Each row is a point. To make a cloud, some directions were put in groups of two or more. Within a group, all points are equally far from the middle, so they leave a hole (a ring in 2 directions, a hollow ball in 3). The other directions are filled evenly. Then the cloud was stretched, turned, moved and blurred a little. Count the holes, and give their numbers of directions, smallest first.

Cloud, 14 rows:
[[ 0.40 -0.40]
 [ 0.41  0.46]
 [-0.41  0.06]
 [ 0.34 -0.48]
 [ 0.20 -0.59]
 [ 0.24  0.60]
 [ 0.43  0.43]
 [ 0.44  0.39]
 [-0.39  0.14]
 [ 0.37 -0.47]
 [ 0.23  0.62]
 [-0.40 -0.11]
 [-0.34  0.30]
 [-0.39 -0.20]]
Holes: 1 (2)

Cloud:
[[ 0.72 -0.06]
 [-0.07  0.26]
 [-0.38  0.03]
 [-0.37 -0.38]
 [ 0.24  0.50]
 [-0.09 -0.17]
 [-0.25 -0.04]
 [-0.31  0.53]
 [ 0.39 -0.43]
 [-0.32 -0.58]
 [-0.05  0.44]
 [ 0.39  0.29]
 [-0.11 -0.82]
 [ 0.73 -0.16]]
Holes: 0

Cloud:
[[ 0.47  0.25]
 [ 0.11 -0.71]
 [-0.45 -0.11]
 [-0.45 -0.15]
 [-0.42 -0.30]
 [-0.41  0.12]
 [-0.20 -0.61]
 [ 0.53  0.13]
 [ 0.21  0.45]
 [-0.10  0.44]
 [-0.05 -0.69]
 [-0.40 -0.35]
 [-0.29 -0.53]]
Holes: 1 (2)

Cloud, 21 rows:
[[-0.68 -0.40  0.22]
 [-0.33 -0.50 -0.04]
 [-0.64 -0.93 -0.18]
 [-0.72 -0.59  0.30]
 [ 0.56  0.55  0.25]
 [ 0.35  0.06  0.37]
 [-0.35 -0.33  0.04]
 [-0.24 -0.54  0.00]
 [-0.51 -0.04 -0.19]
 [ 0.18  0.07  0.18]
 [-0.40 -1.01 -0.55]
 [-0.31  0.47  0.33]
 [-0.65 -0.13 -0.05]
 [ 0.35  0.22 -0.02]
 [ 0.02 -0.34  0.01]
 [-0.47 -0.47  0.14]
 [ 0.17 -0.06 -0.17]
 [ 0.44 -0.27  0.01]
 [ 0.05  0.48  0.15]
 [-0.30 -0.47  0.05]
 [-0.53 -0.27  0.24]]
Holes: 0

Cloud:
[[-0.16  0.43  0.37]
 [-0.49 -0.05 -0.48]
 [ 0.31  0.13  0.53]
 [ 0.30 -0.31 -0.63]
 [-0.46 -0.45 -0.38]
 [ 0.40 -0.14  0.53]
 [-0.34  0.45  0.18]
 [-0.16 -0.41  0.42]
 [-0.45 -0.01  0.39]
 [-0.24 -0.10  0.53]
 [-0.21  0.50  0.04]
 [-0.34  0.05 -0.55]
 [ 0.48  0.23  0.23]
 [ 0.54  0.00 -0.29]
 [ 0.52 -0.56  0.25]
 [ 0.26 -0.33 -0.65]
 [-0.02 -0.75  0.04]
 [ 0.47 -0.34 -0.51]
 [-0.02  0.31  0.53]
 [ 0.29 -0.64 -0.52]
 [ 0.31  0.02 -0.52]]
Holes: 1 (3)

Cloud, 29 rows:
[[ 0.39  0.49 -0.09 -0.32]
 [ 0.74  0.28 -0.22 -0.04]
 [-0.27  0.55 -0.17  0.54]
 [ 0.41  0.52  0.14 -0.21]
 [-0.11 -0.35 -0.08 -0.66]
 [ 0.30  0.52  0.25 -0.20]
 [-0.07 -0.35  0.41  0.09]
 [-0.19  0.24 -0.30 -0.57]
 [ 0.48 -0.39 -0.03 -0.19]
 [ 0.47 -0.28  0.26  0.26]
 [ 0.17  0.43 -0.62  0.51]
 [ 0.02  0.51 -0.52  0.55]
 [ 0.40  0.16 -0.71  0.39]
 [ 0.01 -0.48 -0.29 -0.46]
 [ 0.42  0.01 -0.70  0.33]
 [-0.13  0.25 -0.21 -0.62]
 [ 0.19  0.38 -0.41  0.88]
 [ 0.43 -0.05 -0.69  0.28]
 [ 0.24  0.22 -0.53  0.83]
 [ 0.34  0.57  0.32  0.09]
 [-0.19 -0.41 -0.50  0.41]
 [ 0.41 -0.12 -0.68  0.25]
 [-0.40  0.09  0.45  0.05]
 [ 0.64 -0.05  0.21  0.44]
 [-0.52 -0.37 -0.34  0.23]
 [-0.12 -0.32  0.43  0.00]
 [-0.14 -0.22  0.42 -0.34]
 [ 0.23 -0.43 -0.54 -0.09]
 [-0.47 -0.04 -0.40 -0.45]]
Holes: 2 (2, 2)

Cloud, 28 rows:
[[ 0.12  0.48  0.07 -0.71]
 [ 0.24  0.55  0.50 -0.02]
 [ 0.85  0.01 -0.01  0.06]
 [ 0.02  0.07  0.14 -0.60]
 [ 0.11  0.40 -0.08  0.19]
 [ 0.37  0.24 -0.63 -0.40]
 [-0.07  0.87 -0.29  0.08]
 [-0.62  0.18  0.06 -0.06]
 [-0.53  0.09 -0.16 -0.20]
 [ 0.11  0.54 -0.36  0.21]
 [ 0.61  0.35 -0.21 -0.75]
 [ 0.05 -0.71 -0.03 -0.34]
 [ 0.42 -0.35 -0.01  0.43]
 [-0.43  0.28  0.46  0.38]
 [-0.51  0.44  0.12  0.00]
 [-0.50 -0.17  0.16 -0.17]
 [ 0.81 -0.15 -0.12 -0.16]
 [ 0.17  0.74  0.02 -0.22]
 [-0.56  0.44 -0.38 -0.10]
 [ 0.51  0.28 -0.03 -0.42]
 [-0.04  0.54  0.46 -0.37]
 [ 0.32 -0.12 -0.38 -0.01]
 [-0.03 -0.17 -0.29  0.18]
 [ 0.45  0.01  0.35 -0.09]
 [ 0.92  0.35 -0.52 -0.83]
 [ 0.05  0.78  0.35 -0.15]
 [ 0.53  0.16 -0.28  0.42]
 [ 0.46 -0.65 -0.30 -0.07]]
Holes: 0

Cloud (32 x 4):
[[-0.50 -0.12  0.03 -0.41]
 [ 0.54 -0.30 -0.36 -0.21]
 [-0.08  0.14  0.05 -0.72]
 [ 0.47 -0.34  0.71 -0.03]
 [-0.05 -0.48  0.35  0.51]
 [ 0.56 -0.36  0.55 -0.09]
 [ 0.77 -0.47 -0.09  0.35]
 [-0.16 -0.54  0.25  0.33]
 [-0.08 -0.32  0.51 -0.09]
 [-0.42 -0.41 -0.06 -0.43]
 [ 0.38 -0.17 -0.43  0.11]
 [ 0.12 -0.80 -0.21  0.52]
 [-0.05 -0.04  0.41  0.56]
 [ 0.42 -0.01 -0.36 -0.36]
 [ 0.03  0.40  0.36 -0.55]
 [ 0.81 -0.52 -0.01  0.06]
 [-0.15 -0.16 -0.59  0.07]
 [ 0.24 -0.03 -0.33 -0.67]
 [ 0.90 -0.15  0.29  0.44]
 [ 0.34  0.32 -0.11  0.25]
 [ 0.51  0.26 -0.11 -0.05]
 [-0.11 -0.09 -0.72 -0.04]
 [-0.03 -0.46 -0.32  0.33]
 [ 0.11 -0.29  0.45  0.72]
 [ 0.57  0.37  0.05  0.04]
 [-0.14 -0.18 -0.09  0.34]
 [-0.31  0.27  0.58 -0.14]
 [ 0.34 -0.63 -0.42  0.38]
 [-0.21 -0.45 -0.30  0.23]
 [ 0.31 -0.93  0.05 -0.35]
 [ 0.84 -0.22  0.40  0.12]
 [ 0.65 -0.42  0.24 -0.15]]
Holes: 1 (2)

Cloud, 52 rows:
[[ 0.02  0.27 -0.77  0.88  0.36  0.38]
 [ 0.19  0.31  0.44 -0.05 -1.13 -0.55]
 [ 0.29  0.17  0.46  0.08 -0.33  0.08]
 [ 0.26 -0.06  0.06 -0.32 -0.13 -0.05]
 [ 0.11 -0.21 -0.26  0.32  0.50  0.07]
 [ 0.07  0.73  0.05  0.34 -0.51  0.09]
 [-0.66  0.39  0.17  0.05  0.47  0.19]
 [-0.23  0.33  0.24 -0.18  0.91  0.19]
 [-0.10  0.22  0.24 -0.71  0.18 -0.26]
 [-0.43  0.40  0.11  0.16 -0.14 -0.02]
 [ 0.28 -0.59  0.05 -0.12 -0.75 -0.65]
 [-0.19 -0.12  0.29 -0.58  0.19 -0.51]
 [-0.20  0.35 -0.51  0.77  0.72  0.50]
 [-0.16  0.42  0.50  0.07 -0.12 -0.80]
 [ 0.39  0.15 -0.63  0.00 -0.37  0.09]
 [-0.23  0.86  0.47 -0.12 -0.08 -0.32]
 [ 0.46 -0.27  0.10  0.11 -0.65  0.11]
 [-0.28  0.56  0.55  0.59  0.29  0.18]
 [-0.29 -0.09 -0.02  0.35  0.13 -0.73]
 [ 0.28 -0.19  0.53  0.05 -0.15 -0.41]
 [-0.09 -0.51  0.13 -0.21  0.76 -0.34]
 [-0.12 -0.56 -0.09 -0.24  0.31 -0.24]
 [-0.10 -0.23 -0.07 -0.11 -0.03  0.15]
 [-0.19 -0.24 -0.07 -0.05 -0.01  0.47]
 [ 0.34 -0.12  0.05 -0.09  0.31 -0.03]
 [-0.32  0.15  1.09  0.07  0.37 -0.47]
 [-0.01  0.67  0.19  0.58  0.54  0.14]
 [ 0.14 -0.19  0.12  0.02  0.62  0.15]
 [-0.06 -0.08  0.16 -0.09  0.43  0.62]
 [ 0.32  0.58 -0.53  0.09  0.16  0.42]
 [ 0.13 -0.24  0.23  0.54 -0.08  0.46]
 [-0.01 -0.29  0.40  0.45 -0.16  0.49]
 [-0.20 -0.21  0.10 -0.16  0.88  0.18]
 [-0.71  0.03 -0.09  0.15  0.08 -0.05]
 [ 0.30  0.20  0.16 -0.44  0.48  0.18]
 [-0.15 -0.66  1.12 -0.44  0.30 -0.41]
 [-0.07 -0.14 -0.13  0.44  0.82  0.62]
 [-0.31  0.08  0.01 -0.29  0.69 -0.04]
 [ 0.23  0.16  0.03 -0.04  0.39  0.32]
 [-0.48 -0.32  0.18 -0.31  0.41 -0.02]
 [-0.26  0.43 -0.03  0.49  0.53  0.27]
 [ 0.13  0.69 -0.25  0.44  0.03  0.98]
 [ 0.44 -0.43 -0.43  1.12 -0.09  0.19]
 [-0.06  0.65  0.53  0.25 -0.35 -0.37]
 [ 0.42 -0.18  0.01 -0.29 -0.25 -0.36]
 [ 0.48  0.46 -0.02  0.23  0.28  0.04]
 [-0.42  0.41  0.59  0.42  0.58 -0.23]
 [ 0.04  0.38  0.10 -0.56  0.40 -0.09]
 [-0.37  0.05  0.21 -0.61 -0.04  0.16]
 [ 0.00 -0.04  0.06 -0.35  0.68 -0.51]
 [-0.27  0.57  1.13  0.15  0.35 -0.35]
 [-0.37 -0.25 -0.46 -0.19  0.69  0.48]]
Holes: 0

Cloud:
[[-0.20 -0.39 -0.46 -0.45  0.54  0.31]
 [ 0.14  0.18 -0.12  1.00  0.43 -0.36]
 [-0.50  0.47 -0.15  0.04  0.75 -0.14]
 [ 0.03  0.53 -0.44  0.75  0.07  0.08]
 [ 0.60 -0.32  0.24  0.38 -0.49  0.67]
 [-0.32  0.29  0.44 -0.47 -0.06  0.40]
 [-0.36  0.04 -0.10 -0.16  0.14  0.51]
 [ 0.77 -0.21  0.28  0.32 -0.29  0.68]
 [ 0.58 -0.28  0.42  0.43 -0.41 -0.52]
 [-0.58  0.18  0.29 -0.08 -0.08 -0.41]
 [ 0.30  0.24 -0.05  0.72  0.33  0.13]
 [ 0.27 -0.58  0.32 -0.22  0.32 -0.10]
 [ 0.67  0.38  0.69  0.39 -0.26 -0.26]
 [-0.15  0.45 -0.13  0.30  0.58  0.34]
 [-0.25  0.20  0.33  0.20  0.20  0.12]
 [ 0.35 -0.37  0.08 -0.47 -0.11  0.08]
 [ 0.26  0.12 -0.01  0.86  0.63 -0.32]
 [ 0.45 -0.29  0.23  0.40  0.33 -0.85]
 [ 0.14  0.04 -0.41 -0.18  0.59 -0.31]
 [ 0.22  0.62  0.39  0.47  0.12 -0.15]
 [ 0.32 -0.40  0.66 -0.02  0.09  0.10]
 [-0.28 -0.19 -0.28 -0.36  0.00  0.33]
 [ 0.40 -0.39  0.73 -0.05 -0.30  0.13]
 [ 0.02  0.41 -0.55 -0.12  0.65  0.15]
 [ 0.05 -0.37  0.00 -0.23 -0.13 -0.37]
 [ 0.53  0.29 -0.24 -0.02  0.34  0.11]
 [ 0.07 -0.49 -0.36 -0.46  0.57  0.17]
 [ 0.37  0.54 -0.14  0.07 -0.26 -0.06]
 [ 0.53 -0.37  0.32  0.43 -0.58 -0.49]
 [ 0.73  0.29  0.65  0.31 -0.19 -0.02]
 [-0.34  0.05 -0.02 -0.12  0.73  0.53]
 [-0.52 -0.23 -0.11 -0.17  0.54 -0.25]
 [ 0.37 -0.29  0.73  0.12  0.18  0.00]
 [ 0.33  0.39 -0.13  0.34  0.06  0.93]
 [ 0.43  0.55 -0.28  0.60 -0.37  0.14]
 [ 0.72 -0.48 -0.03  0.51 -0.99  0.24]
 [ 0.48  0.20 -0.34  0.56  0.66  0.54]
 [-0.09 -0.40  0.60 -0.03  0.23 -0.37]
 [ 0.03  0.77  0.16  0.24 -0.15  0.07]
 [ 0.07 -0.28  0.07  0.35  0.25  0.45]
 [ 0.69 -0.09  0.30  0.07 -0.17 -0.33]
 [-0.24 -0.32 -0.46 -0.24 -0.03  0.23]
 [ 0.33 -0.17  0.83  0.21  0.19 -0.15]
 [-0.09  0.64  0.59 -0.12  0.07  0.37]
 [ 0.73 -0.27 -0.31  0.52  0.28  0.10]
 [-0.16  0.06  0.28  0.25 -0.45  0.33]
 [ 0.39  0.70  0.37  0.15 -0.40 -0.53]
 [ 0.53  0.29 -0.54  0.42  0.64  0.34]
 [ 0.37  0.56 -0.18  0.24  0.32  0.02]]
Holes: 1 (3)

Cloud, 46 rows:
[[ 0.39 -0.34 -0.08  0.54  0.01  0.56]
 [ 0.06  0.00 -0.58  0.12 -0.30  0.21]
 [ 0.08  0.42 -0.09  0.35  0.46 -0.34]
 [-0.02 -0.48 -0.11  0.47  0.51 -0.13]
 [ 0.56  0.09 -0.30 -0.05  0.78  0.40]
 [ 0.61  0.28  0.55  0.15  0.63 -0.38]
 [-0.01 -0.24 -0.30  0.17  0.09 -0.72]
 [ 0.24  0.03 -0.33 -0.13 -0.27  0.22]
 [-0.15 -0.53 -0.12  0.42  0.46 -0.04]
 [-0.33  0.45 -0.25 -0.85  0.58 -0.38]
 [ 0.49 -0.12 -0.27 -0.11  0.90  0.03]
 [ 0.09  0.55 -0.58 -0.50  0.58 -0.06]
 [-0.09  0.21 -0.40  0.35 -0.29 -0.26]
 [ 0.62  0.49  0.17  0.07  0.32  0.55]
 [-0.39  0.47  0.14 -0.34  0.06  0.31]
 [-0.18 -0.42  0.33 -0.66  0.50  0.35]
 [ 0.10 -0.20  0.40 -0.49  0.52  0.58]
 [ 0.36  0.59 -0.29  0.00 -0.23  0.13]
 [-0.49 -0.56 -0.30 -0.70  0.54  0.13]
 [-0.06  0.46 -0.59 -0.60  0.42 -0.43]
 [-0.59  0.22 -0.22 -0.43 -0.22  0.21]
 [ 0.44 -0.34  0.12  0.20  0.51 -0.34]
 [ 0.20  0.29 -0.06  0.38 -0.25 -0.71]
 [ 0.28 -0.25  0.45 -0.36  0.53  0.13]
 [-0.52 -0.15 -0.26  0.11 -0.18 -0.40]
 [ 0.51  0.70 -0.06  0.24 -0.02  0.24]
 [-0.41 -0.45 -0.44 -0.53  0.42 -0.39]
 [-0.25 -0.23  0.68  0.01  0.55 -0.01]
 [ 0.01 -0.05 -0.17  0.36  0.60  0.35]
 [-0.26  0.20 -0.64 -0.65  0.27 -0.43]
 [ 0.46 -0.18  0.14 -0.04  0.31  0.69]
 [ 0.36  0.70  0.26 -0.07 -0.11  0.36]
 [ 0.05 -0.24 -0.51 -0.25  0.27 -0.46]
 [-0.11  0.23  0.16 -0.71 -0.25  0.01]
 [-0.13 -0.43  0.46  0.06 -0.17  0.73]
 [-0.03  0.44  0.24 -0.74 -0.10 -0.23]
 [-0.43 -0.55 -0.31 -0.30  0.39  0.68]
 [-0.18  0.17  0.15 -0.64  0.68  0.57]
 [-0.03  0.48 -0.31  0.17  0.28  0.09]
 [ 0.63  0.21  0.15  0.50  0.31  0.57]
 [ 0.60  0.23  0.24 -0.21  0.59  0.47]
 [-0.51 -0.26  0.52 -0.08 -0.36 -0.32]
 [-0.41 -0.53  0.48  0.09 -0.10  0.46]
 [-0.65  0.00 -0.27 -0.30 -0.30  0.20]
 [-0.55 -0.48 -0.09 -0.79  0.25  0.31]
 [ 0.46  0.54 -0.44 -0.18  0.65  0.19]]
Holes: 3 (2, 2, 2)

Cloud (81 x 8):
[[ 0.26  0.36  0.31 -0.65  0.27 -0.10  0.22  0.03]
 [-0.20 -0.12  0.11 -0.51  0.75  0.54 -0.22  0.00]
 [-0.51 -0.41  0.14  0.26 -0.09  0.40 -0.08 -0.33]
 [-0.62  0.21 -0.07 -0.67  0.53  0.45 -0.35 -0.26]
 [-0.42  0.08  0.00  0.34 -0.56  0.38 -0.16 -0.33]
 [ 0.78 -0.19  0.30 -0.17 -0.08 -0.68  0.07  0.00]
 [-0.42  0.03  0.11  0.29  0.02 -0.14 -0.22  0.08]
 [-0.32 -0.13 -0.07  0.32 -0.08 -0.05 -0.19  0.37]
 [ 0.51  0.05  0.25 -0.51  0.04 -1.00 -0.11 -0.27]
 [ 0.60 -0.54  0.32 -0.29  0.01 -0.25 -0.53  0.27]
 [-0.19 -0.06 -0.09  0.23 -0.31  0.18 -0.53  0.00]
 [-0.13 -0.16  0.25 -0.08 -0.68  0.63  0.13 -0.54]
 [-0.85  0.66  0.49 -0.54 -0.06  0.27  0.02 -0.16]
 [-0.23  0.09  0.08  0.29  0.33  0.09 -0.66 -0.04]
 [-0.76  0.63 -0.12 -0.81  0.03  0.04 -0.48  0.19]
 [ 0.23  0.06  0.70 -0.11  0.12 -0.09  0.12  0.34]
 [-0.16  0.47  0.14 -0.59 -0.23 -0.41  0.31 -0.06]
 [-0.33 -0.09 -0.29  0.24 -0.34 -0.07 -0.44 -0.58]
 [-0.30 -0.14  0.15  0.25 -0.63  0.25  0.14 -0.57]
 [-0.20 -0.66 -0.16 -0.55 -0.56  0.09  0.30 -0.05]
 [-0.62 -0.03  0.17  0.01 -0.20  0.31 -0.27 -0.38]
 [ 0.52  0.65  0.34  0.12 -0.20  0.15 -0.10 -0.43]
 [ 0.55 -0.51 -0.22 -0.39  0.05 -0.37  0.31 -0.36]
 [ 0.83 -0.26  0.36  0.29 -0.25  0.34  0.10 -0.45]
 [ 0.20 -0.18  0.37 -0.11  0.25  0.14 -0.93 -0.58]
 [ 0.44  0.28  0.03 -0.59  0.35 -0.52 -0.21 -0.14]
 [ 0.53 -0.05  0.54 -0.09  0.41 -0.16  0.11 -0.29]
 [-0.14  0.64 -0.31 -0.67  0.32  0.50  0.00 -0.46]
 [-0.28  0.74  0.21 -0.21  0.50 -0.17 -1.01  0.39]
 [-0.09 -0.63 -0.50 -0.50  0.43  0.60  0.38 -0.36]
 [-0.54  0.03 -0.04 -0.12  0.25  0.69 -0.40 -0.46]
 [-0.11 -0.70  0.10 -0.11 -0.40  0.04  0.70 -0.21]
 [ 0.11  0.29  0.14 -0.90  0.49 -0.22 -0.57 -0.34]
 [ 0.17  0.23 -0.19 -0.53  0.42 -0.19 -0.56  0.07]
 [ 0.64 -0.55 -0.19 -0.91  0.18 -0.73  0.14  0.20]
 [ 0.01  0.74 -0.21 -0.05  0.15  0.05 -0.80 -0.52]
 [-0.86  0.14 -0.17  0.09 -0.29  0.51  0.35 -0.41]
 [-0.05  0.50  0.54  0.03  0.09 -0.61 -0.08  0.22]
 [-0.10  0.19  0.00 -0.32  0.16  0.15  0.49 -0.58]
 [-0.63 -0.22  0.05 -0.31  0.47  0.17 -0.04 -0.53]
 [-0.67  0.64 -0.04  0.51 -0.33  0.53 -0.23 -0.42]
 [ 0.41  0.31  0.58 -0.15 -0.03 -0.29 -0.13 -0.64]
 [ 0.10 -0.82 -0.10 -0.32  0.27 -0.03  0.25 -0.79]
 [-0.26 -0.36 -0.23 -0.43  0.40 -0.54 -0.43  0.26]
 [-0.50 -0.01  0.03 -0.40 -0.23  0.38  0.23  0.13]
 [-0.48  0.46  0.40  0.45 -0.62  0.79 -0.33 -0.79]
 [-0.59 -0.40 -0.10  0.05  0.08  0.14  0.28 -0.52]
 [-0.17 -0.10 -0.19  0.33  0.47  0.56 -0.08 -0.46]
 [-0.59 -0.17 -0.04 -0.43  0.32  0.30 -0.24 -0.70]
 [ 0.31  1.05 -0.14  0.03  0.11 -0.29 -0.46 -0.31]
 [ 0.29 -0.08  0.29  0.18 -0.62  0.53  0.32 -0.72]
 [ 0.56 -0.73 -0.37 -0.52 -0.36  0.12  0.29 -0.33]
 [ 0.26 -0.03  0.48  0.40 -0.42 -0.42 -0.26 -0.70]
 [ 0.11  0.00 -0.13 -0.84  0.59  0.14  0.08  0.12]
 [-0.02  0.13 -0.43 -0.15  0.52  0.34  0.07 -0.20]
 [-0.70 -0.03  0.36 -0.27  0.46 -0.02  0.20 -0.39]
 [ 0.51 -0.69 -0.09  0.34  0.29  0.36 -0.11 -0.60]
 [ 0.05 -0.26 -0.05 -0.41 -0.40 -0.53  0.51  0.12]
 [ 0.83 -0.72 -0.26 -0.36 -0.21 -0.34  0.02  0.19]
 [-0.13  0.49 -0.32  0.33  0.34  0.21 -0.52 -0.19]
 [ 0.27 -0.09 -0.33 -0.96  0.25 -0.56 -0.24 -0.12]
 [-0.02 -0.59 -0.63 -0.30  0.17  0.15 -0.09  0.07]
 [ 0.06  0.45  0.11 -0.66 -0.08  0.52  0.20 -0.31]
 [ 0.06  0.47  0.15 -0.20  0.36 -0.06 -0.60 -0.66]
 [-0.26  0.13  0.42  0.48 -0.33  0.16 -0.48 -0.95]
 [ 0.20  0.06  0.20 -0.23  0.96  0.12 -0.26  0.07]
 [ 0.24 -0.40  0.18 -0.38  0.52 -0.73 -0.84  0.22]
 [-0.16  0.11 -0.46 -0.20  0.31 -0.11 -0.39 -0.14]
 [-0.14 -0.43 -0.54 -0.32  0.07  0.21 -0.24 -0.23]
 [-0.34 -0.54  0.11 -0.44  0.02 -0.39 -0.37  0.14]
 [ 0.57 -0.06  0.22 -0.73 -0.15 -0.50 -0.23  0.14]
 [ 0.04 -0.32  0.11 -0.89  0.64  0.03 -0.10 -0.38]
 [-0.59  0.19  0.06 -0.20  0.06 -0.51  0.02  0.23]
 [-0.39  0.08  0.08 -0.99  0.48  0.21 -0.37  0.04]
 [ 0.61 -0.69  0.15 -0.36  0.48  0.15  0.14 -0.07]
 [ 0.35  0.26 -0.24 -0.09 -0.39  0.11 -0.81 -0.09]
 [ 0.54 -0.24  0.03  0.48 -0.18 -0.13  0.44 -0.08]
 [ 0.80 -0.61 -0.07 -0.28 -0.17 -0.06 -0.30 -0.26]
 [-0.03  0.17  0.04 -0.98  0.38  0.36  0.22  0.08]
 [-0.47  0.36  0.40 -0.06 -0.38  0.57  0.31 -0.60]
 [-0.37  0.46  0.40  0.22 -0.48  0.52 -0.32 -0.37]]
Holes: 1 (3)
